Every row gives one point. Any point is a mix of the corners, with weights that add up to 1. It lies inside the corners' shape when no weight is negative. Is each point inside? If not, which corners have a negative weight?

Corners:
(1): [-20  -8  -7]
(2): [ 22 -50 -49]
(3): [11 89 14]
(4): [ 10 -28  22]
Points:
[ 17 -24 -34] => inside
[26 66 11] => outside (1)
[  7 -67 -35] => outside (3)
[-1 43 -6] => outside (4)
[ 27 -39 -15] => outside (1)
[-3  3 -5] => inside
[  2 -46   5] => outside (3)
[ 2 -6  5] => inside
[10 55  2] => inside

Corners:
(1): [ 12  12  44 105  24 -26  33  -4]
(2): [ 18 -43  41  -3  40  48   4 -26]
(3): [ 31  -2 -39  36  20 -10  81  21]
(4): [ -34   36  -10   76  -81 -121   -3  -27]
(5): [  0   9  -5 -26  31  40  28 -43]
(6): [ 18  17 -22  31 -30   7 -10 -24]
(7): [ 40  23 -15  -6  41  -8  46  29]
(8): [-34  11  -6  -9 -55  29 -21  -3]
(9): [  13   18   33  -20 -117    9   -4   -1]
Points:
[ 16  11 -16  26  -9  -4  21  -8] => inside
[ -4  12  10  36 -19   1   6  -7] => inside
[ 19  16  -5  12  11 -11  28   7] => inside
[  1  10   9  41  -5 -12  20 -10] => inside
[ 13   7  21  37 -17  -3  19  -7] => inside
[-13   2  47  55 -58  -7 -22 -21] => outside (3, 5, 7)
[  6  -3   5  22 -11  12  16 -14] => outside (7)
[ 14  15  19   1 -59   0  10  -1] => inside

Corners:
(1): [ 18   5 -17  -7   5 -11 -32  37 -22 -52 -29]
(2): [-36  46   9  25  42   3   1  25 -48   6  25]
(3): [ 15  -2  22 -34 -44 -65  28 -61  10 -17  54]
(4): [-28  -7  64 -38 -55 -31  34 -37 -32 -41 -10]
(5): [ -7  28  79  -7  43  48 -60  15 -60   2  26]
(6): [ 22  12 -48  14  19  -4  27 -33  22 -44 -39]
(7): [  2  26  74 -83  -4 -24  67 -13  -1 -67  15]
(8): [ 90 -14 -35 -24  22 -37   0  -5 -32 -26 -29]
(9): [  97   23 -102   37  -24   -3  -35    5   16   19  -48]
(10): [-10  26  46 -10 -17 -36  -8 -19  10  14 -13]
(11): [ 20 -69 -75 -54  -8 -10 -12 -51  13 -14 -16]
(12): [  9   3  24  71   5  20 -11  49 -35   9 -18]
Points:
[ 24   9  -3 -13   2 -14   3  -7  -3 -21 -10] => outside (4)
[ 34   5   1 -25   6 -20  12  -8 -14 -27 -10] => inside
[ 11  11  23   7  13  10 -24  17 -32 -13  -4] => inside
[ 39  -1 -42 -35  32  -4  -7  -5  -9 -29 -25] => outside (3, 4, 12)
[  2   5  24 -17   6 -12   5  -5 -25 -23   2] => outside (9)
[ 28  -5 -19  -3   3 -13 -12  -3 -19 -19 -20] => outside (7)

Corners:
(1): [  2 -70 -60  18  -6 -29   3 -23  24  18 -34  32   7 -36  49  25 -15  -1]
(2): [ 19  43  40   1 -12  14   5  53 -67  -9  40  24 -27  58   9 -26 -34  77]
(3): [-39  21 -52  35  33 -25 -42 -19  13 -10   7  40 -13 -50  40 -16 -12 -42]
(4): [-38  53  -1 -71 -10 -41  39  45   6  73  -5 -17  28  15 -54  54  53  16]
(5): [  9  36  81 -33 -10  46 -13  30 -61 -49 -17  27 -16  13  17  35 -66  27]
(6): [ -4  36  30 -54  24  -7  -7  57 -45 -30  -2  84 -28  61 -43  -5 -24  12]
(7): [  1 -70  34  10  33  11   9 -55  -7  -8  -2 -11  -1 -46  62 -14  -2   5]
(8): [  9 -14  21 -20  -6  -2  -1 -19  39 -40  -5  35  -3 -76  34 -29  24  24]
(9): [ -6   9  25 -11 -27 -56  14  14  16  46 -30 -41  40  15 -31  -3  34   7]
(10): [-30  79  30 -39  -5  -1  23   6  16  31 -14 -27 -16  24   5 -12  61  28]
(11): [-10  32   6 -28 -14 -12  11 -19  43  57   4 -79  21  52 -63  35  40 -13]
(12): [-38 -73 -20  -9  16 -10 -43  -8   1 -19   3  -8  -9 -11  36   9  -7 -31]
(13): [ 20 -56 -49  35  16  -4 -37 -49   3 -42 -22  12 -14 -39  22 -12  27 -16]
(14): [-18  16  41 -24  -9 -55  16  38  59  59 -46 -46  -3  26 -49  71  76  -8]
(15): [ 34  45 -10 -22  34 -39  19   3  22  11 -43 -64 -12  42 -23  45  20  33]
(16): [  6  -3  19 -24  11  21   8  32  48  29 -30 -12  37  40 -46 -19  78  45]
(17): [-41  19   6  21 -29  26 -15  -1 -21 -73  -2  36   8  10 -22   7 -59  61]
(18): [-10 -27 -35  30  29 -13 -65 -62  11 -25   4  20  11 -33  93   0   7  37]
(19): [ 17 -36 -19   3  21   1  47 -29   0 -48  20  23  40 -23  58 -14   0 -50]
Points:
[ -7   4  14 -14   2 -11   8  15   4  -1 -16   6   3   7  -9   8  14  11] => outside (11, 18)
[ -2  -8   8  -1   7  -4  -7  -8   4 -16 -10  11  -4  -5  15  -2   3  15] => outside (4)
[-10   9  37 -22  -8   2   6  20  -5   9 -13  -4  11  27 -10  24   5  17] => outside (3, 8, 13, 15)
[ -4  -8  18  -5   6   0 -12   2   6 -19 -30   6 -10  -6   3   9  -2  15] => outside (2, 4, 11, 18, 19)
